Rows are points. To make a cloud, some directions were put in groups of two or more. Within a group, all points are equally far from the middle, so they leave a hole (a ring in 2 directions, a hollow ball in 3). The other directions are filled evenly. Then the cloud was stretched, turned, moved and blurred a little. How many holes are there, and how many directions does each take, smallest first?

Cloud:
[[-36  47]
 [ 33  -8]
 [ 30 -16]
 [-59 -16]
 [  8 -47]
 [-52 -28]
 [ -6 -51]
 [ 28  24]
 [-60   8]
 [-28 -48]
 [-61  10]
 [-32 -47]
 [ 29  17]]
Holes: 1 (2)

Cloud (20 x 3):
[[ 40  26 -22]
 [ 57 -57 -27]
 [-51 -49   6]
 [ 55 -25  30]
 [  2  40   0]
 [ -7  37   4]
 [ 56  45   8]
 [-46 -15  11]
 [  1 -68  33]
 [ 48 -10 -56]
 [ 59   9 -21]
 [ 19  14 -36]
 [  2  14 -31]
 [ 17 -33  66]
 [ 13  36 -11]
 [ 57  33  -3]
 [ 64   1  47]
 [ 17 -81  11]
 [-27  18   6]
 [ 53 -24  36]]
Holes: 1 (2)

Cloud (26 x 4):
[[-34 -40 -11 -23]
 [-35  43   6  42]
 [-37 -23  17 -24]
 [ 54   7 -23  -7]
 [-12   8 -49 -37]
 [-32  52   3  22]
 [-57 -31 -64  40]
 [  3 -37 -45 -24]
 [-36   0 -81  22]
 [-30 -40 -73  52]
 [-11 -31 -36 -33]
 [-17  -9 -27 -42]
 [-70 -24  19  38]
 [-23   7   3 -40]
 [  9 -38 -48 -21]
 [  8  15 -89  10]
 [-21 -54 -34 -10]
 [-27 -15  48  18]
 [ 30   2 -68 -25]
 [-69 -48  -8  23]
 [ -1  -1 -58 -36]
 [-17  37   1  58]
 [ 27 -30  -8  30]
 [ 16  34 -40  55]
 [-59  27   0  37]
 [ -7 -57 -50  40]]
Holes: 2 (2, 2)

Cloud (32 x 4):
[[  0  31  -9   9]
 [ 26 -37  49 -17]
 [-42  21  44   9]
 [  2  42  12   3]
 [-46 -16   7  -7]
 [-10  38  65 -57]
 [-49 -31 -45 -25]
 [-20  37  43  40]
 [ 35 -23   1 -22]
 [ -2 -15 -28   5]
 [ -8 -23  29 -75]
 [ 59  59  46  30]
 [ 31  53   5 -23]
 [ 14  57   0  54]
 [-12  90 -19  14]
 [ 29  66  -2  40]
 [  0   5 -34  -3]
 [-30  44   8  82]
 [-21 -47 -10 -58]
 [ 32   3  41   1]
 [-10 -23 -69  79]
 [  2 -60 -16  16]
 [  3 -44   0 -45]
 [-32   6  48   9]
 [ 24 -16  59 -25]
 [-78 -53   2  23]
 [-34  53  22  -6]
 [  1  44  49 -51]
 [-55 -24   6  34]
 [ 42 -31 -24 -59]
 [-26 -11 -31  38]
 [ 15  12 -58  -7]]
Holes: 0
